Each row of a before or after table is a point. One or more steps were done to the points. Then noise was added and the rows were shuffled. The steps act on columns, c1 being the first. Write out the steps. A step turns or swaps two columns, mirrors them in a line or flattens them onto one, adds a multiple of one to another, or multiplies or shifts one. Angles are multiples of 10 degrees, from the lower column toward the higher: turns from -170 to 170, lines from 10 to 170 but not 90. Use the fewest steps. Two steps may share a column if one is a turn and the other turns, adds or multiplies; they go together, in the order done. Otherwise the lowest column goes first.
(in the rows, 128 means zero)

Before (13 x 2):
165; 131
143; 167
80; 129
88; 155
152; 153
158; 162
132; 122
91; 148
109; 156
153; 85
132; 153
73; 140
162; 174
After (13 x 2):
155; 109
154; 89
122; 131
152; 132
168; 143
161; 158
139; 75
129; 80
175; 163
130; 165
85; 153
153; 153
149; 91
Steps: swap c1 and c2

Before:
160; 87; 98
140; 105; 60
101; 196; 124
135; 102; 90
136; 91; 96
81; 125; 141
121; 136; 124
135; 110; 105
71; 162; 123
108; 173; 115
114; 112; 111
After (11 x 3):
123; 109; 112
176; 107; 99
70; 174; 124
91; 155; 115
144; 115; 105
156; 98; 97
151; 115; 59
91; 101; 142
148; 108; 90
64; 127; 125
120; 133; 124
Steps: turn c1 and c2 by 30 degrees

Before (11 x 6):
108; 48; 138; 126; 120; 164
146; 121; 158; 147; 158; 90
121; 147; 161; 130; 169; 104
131; 87; 158; 181; 106; 154
123; 136; 116; 158; 158; 153
152; 153; 145; 156; 175; 117
117; 174; 130; 158; 147; 80
95; 55; 108; 176; 126; 137
115; 93; 130; 165; 168; 157
182; 109; 125; 143; 162; 160
135; 150; 127; 177; 100; 101
After, 11 rows:
178; 143; 116; 128; 157; 95
118; 89; 132; 121; 170; 149
121; 96; 171; 80; 142; 167
93; 183; 75; 82; 127; 104
111; 160; 56; 141; 122; 94
124; 138; 138; 113; 156; 99
149; 96; 140; 99; 173; 127
135; 115; 145; 68; 102; 131
149; 105; 105; 97; 154; 159
116; 144; 100; 100; 169; 85
131; 124; 77; 87; 103; 86
Steps: turn c2 and c3 by 120 degrees; turn c4 and c6 by -160 degrees

Before, 12 rows:
131; 156; 101; 123; 137; 94; 102; 105
142; 87; 171; 203; 105; 167; 143; 164
117; 146; 162; 169; 178; 104; 149; 157
165; 74; 140; 137; 113; 149; 123; 92
123; 101; 119; 149; 123; 119; 76; 153
98; 86; 170; 183; 128; 152; 72; 94
120; 111; 85; 135; 159; 179; 156; 150
168; 109; 156; 124; 146; 139; 73; 145
86; 171; 164; 189; 112; 102; 86; 141
161; 167; 86; 157; 184; 121; 96; 88
141; 121; 113; 125; 133; 172; 161; 81
109; 78; 108; 138; 124; 151; 111; 159
After, 12 rows:
111; 218; 87; 158; 96; 120; 129; 61
84; 157; 158; 122; 132; 140; 128; 115
147; 171; 110; 127; 127; 173; 125; 81
136; 124; 138; 136; 160; 150; 130; 82
115; 152; 118; 150; 132; 116; 124; 152
99; 194; 162; 172; 78; 104; 129; 139
137; 209; 102; 122; 120; 93; 129; 107
170; 135; 170; 181; 113; 151; 128; 120
107; 139; 168; 203; 155; 171; 128; 155
108; 163; 84; 139; 94; 181; 128; 140
124; 129; 114; 140; 125; 152; 127; 161
155; 221; 164; 186; 122; 100; 129; 167
Steps: turn c1 and c5 by 150 degrees; turn c1 and c8 by 40 degrees; shift c2 by 50; multiply c7 by 0

Before, 14 rows:
82; 156; 132; 128; 177; 120; 145; 115; 161
184; 190; 105; 108; 163; 108; 93; 162; 103
122; 117; 166; 169; 109; 140; 74; 168; 158
100; 177; 136; 174; 125; 147; 151; 127; 89
69; 179; 181; 86; 145; 145; 119; 73; 149
141; 116; 120; 91; 150; 124; 123; 145; 151
145; 182; 162; 83; 121; 78; 129; 70; 114
142; 142; 175; 145; 153; 110; 104; 157; 124
112; 158; 100; 132; 103; 153; 160; 140; 119
177; 129; 147; 135; 140; 139; 113; 131; 143
90; 149; 177; 109; 99; 156; 116; 116; 124
95; 141; 104; 157; 160; 155; 82; 114; 90
121; 150; 213; 142; 99; 119; 98; 130; 143
128; 156; 151; 80; 139; 125; 117; 149; 116
After (14 x 9):
175; 117; 152; 133; 143; 142; 125; 134; 155
85; 149; 123; 132; 181; 133; 145; 117; 180
127; 107; 185; 169; 110; 134; 99; 171; 178
99; 165; 120; 168; 127; 145; 151; 123; 68
142; 173; 158; 84; 118; 75; 147; 67; 105
122; 142; 217; 145; 100; 111; 149; 134; 150
68; 170; 180; 84; 142; 148; 147; 70; 160
185; 181; 122; 108; 161; 122; 89; 160; 89
130; 151; 155; 81; 140; 128; 130; 146; 110
97; 129; 131; 157; 162; 164; 76; 116; 65
141; 132; 178; 145; 154; 117; 132; 152; 121
92; 139; 178; 107; 101; 151; 140; 115; 120
111; 147; 87; 131; 99; 146; 140; 136; 114
141; 109; 125; 90; 157; 129; 119; 141; 162
Steps: shift c2 by -10; turn c3 and c7 by 30 degrees; add 0.3 times c5 to c6; multiply c9 by 1.6

Before:
63; 180; 102; 128; 124; 116; 116; 169; 119; 149; 140; 154
114; 116; 106; 109; 121; 152; 80; 135; 51; 155; 92; 128
91; 172; 82; 178; 132; 132; 122; 111; 153; 114; 154; 133
102; 111; 89; 100; 122; 88; 157; 87; 161; 129; 163; 111
112; 114; 109; 116; 122; 150; 58; 154; 111; 67; 97; 138
164; 167; 104; 142; 131; 89; 144; 179; 181; 169; 155; 117
152; 169; 116; 111; 121; 105; 95; 107; 131; 114; 125; 131
115; 65; 141; 125; 135; 117; 111; 111; 131; 142; 181; 133
156; 112; 93; 136; 112; 106; 124; 153; 155; 87; 167; 173
169; 186; 140; 102; 144; 192; 129; 119; 117; 159; 87; 115
110; 120; 90; 88; 123; 131; 106; 95; 121; 145; 184; 103
After:
111; 110; 142; 110; 138; 127; 64; 130; 128; 141; 181; 132
143; 122; 91; 153; 110; 98; 111; 130; 160; 84; 166; 171
126; 81; 106; 126; 123; 155; 118; 148; 33; 152; 90; 125
122; 59; 104; 147; 123; 158; 112; 152; 97; 67; 99; 136
64; 112; 96; 167; 122; 151; 184; 142; 116; 155; 140; 152
96; 120; 80; 131; 135; 152; 172; 77; 201; 119; 154; 137
86; 159; 84; 80; 122; 107; 109; 141; 129; 129; 160; 113
199; 128; 139; 111; 143; 162; 184; 152; 90; 162; 83; 114
138; 96; 117; 100; 122; 95; 166; 137; 115; 114; 124; 131
137; 147; 106; 180; 129; 77; 163; 130; 193; 169; 159; 122
117; 107; 88; 82; 123; 143; 118; 152; 80; 145; 185; 108
Steps: turn c1 and c6 by -30 degrees; swap c2 and c7; add 1 times c4 to c9; turn c4 and c8 by -70 degrees

Before (9 x 14):
191; 136; 159; 167; 128; 116; 134; 167; 96; 107; 129; 149; 75; 81
168; 132; 93; 114; 123; 63; 147; 187; 122; 133; 172; 152; 130; 150
105; 177; 103; 118; 135; 145; 107; 89; 202; 145; 112; 140; 134; 116
105; 166; 95; 164; 127; 114; 140; 150; 119; 116; 158; 86; 128; 176
148; 124; 52; 178; 106; 110; 149; 106; 103; 149; 170; 129; 145; 195
101; 149; 98; 151; 118; 135; 113; 125; 106; 124; 82; 170; 88; 120
117; 102; 128; 117; 135; 150; 139; 141; 94; 100; 101; 86; 108; 149
135; 130; 128; 172; 94; 117; 122; 171; 180; 119; 132; 189; 127; 154
73; 112; 126; 119; 135; 179; 133; 146; 123; 117; 148; 115; 168; 173
After, 9 rows:
195; 104; 140; 168; 77; 97; 137; 91; 166; 139; 160; 133; 73; 80
147; 139; 69; 178; 122; 178; 149; 146; 148; 155; 83; 143; 148; 196
138; 112; 120; 171; 95; 122; 123; 88; 127; 140; 141; 46; 129; 153
100; 109; 114; 153; 76; 154; 112; 137; 170; 85; 147; 109; 88; 117
170; 106; 57; 114; 125; 114; 147; 72; 146; 169; 105; 115; 130; 150
106; 86; 99; 164; 127; 147; 144; 116; 110; 164; 133; 166; 126; 175
103; 95; 127; 120; 138; 159; 109; 182; 80; 100; 107; 71; 134; 116
70; 135; 166; 119; 178; 160; 133; 105; 123; 153; 141; 143; 168; 174
116; 148; 143; 117; 116; 146; 140; 108; 127; 115; 178; 181; 109; 148
Steps: turn c2 and c8 by 160 degrees; turn c3 and c6 by -50 degrees; add 1 times c13 to c5; turn c9 and c12 by -140 degrees; multiply c10 by 1.6; turn c10 and c11 by -110 degrees

Before (9 x 18):
134; 117; 122; 165; 130; 162; 60; 88; 127; 155; 141; 124; 93; 142; 128; 174; 88; 156
156; 121; 54; 81; 76; 119; 131; 128; 169; 120; 102; 100; 114; 139; 111; 117; 153; 139
72; 98; 140; 181; 157; 184; 94; 173; 127; 164; 156; 123; 82; 110; 115; 144; 141; 159
131; 139; 138; 177; 141; 85; 120; 160; 131; 106; 104; 81; 86; 106; 109; 118; 116; 91
177; 148; 105; 167; 126; 106; 124; 136; 127; 124; 79; 122; 114; 122; 173; 92; 154; 107
120; 95; 137; 152; 106; 193; 113; 159; 147; 148; 138; 133; 134; 101; 59; 127; 141; 155
155; 102; 75; 117; 113; 132; 145; 118; 199; 95; 87; 106; 144; 125; 137; 132; 162; 123
122; 121; 160; 174; 134; 189; 96; 126; 125; 175; 138; 116; 80; 152; 107; 181; 149; 139
147; 112; 109; 92; 82; 147; 120; 121; 166; 75; 96; 89; 109; 120; 143; 102; 152; 124
After, 9 rows:
193; 112; 118; 93; 182; 103; 120; 121; 159; 76; 156; 89; 158; 121; 143; 127; 152; 125
171; 103; 66; 117; 139; 117; 145; 118; 137; 96; 167; 106; 201; 124; 137; 116; 162; 123
206; 121; 61; 80; 178; 133; 131; 128; 155; 120; 156; 100; 162; 139; 111; 112; 152; 139
143; 95; 134; 153; 148; 66; 113; 159; 128; 148; 105; 132; 147; 101; 59; 119; 142; 155
119; 139; 160; 178; 122; 166; 119; 160; 170; 105; 159; 82; 117; 105; 109; 142; 116; 91
117; 120; 185; 174; 97; 69; 96; 125; 172; 175; 108; 116; 108; 151; 108; 85; 148; 138
178; 148; 112; 168; 148; 142; 124; 135; 141; 124; 179; 120; 121; 122; 171; 157; 154; 106
132; 117; 141; 165; 102; 97; 59; 88; 160; 156; 108; 124; 115; 144; 128; 90; 88; 156
44; 99; 163; 181; 95; 78; 94; 173; 170; 163; 90; 123; 112; 109; 115; 129; 141; 158
Steps: add -1 times c5 to c1; turn c5 and c16 by 150 degrees; add -0.5 times c13 to c3; turn c9 and c13 by 70 degrees; turn c6 and c11 by -170 degrees
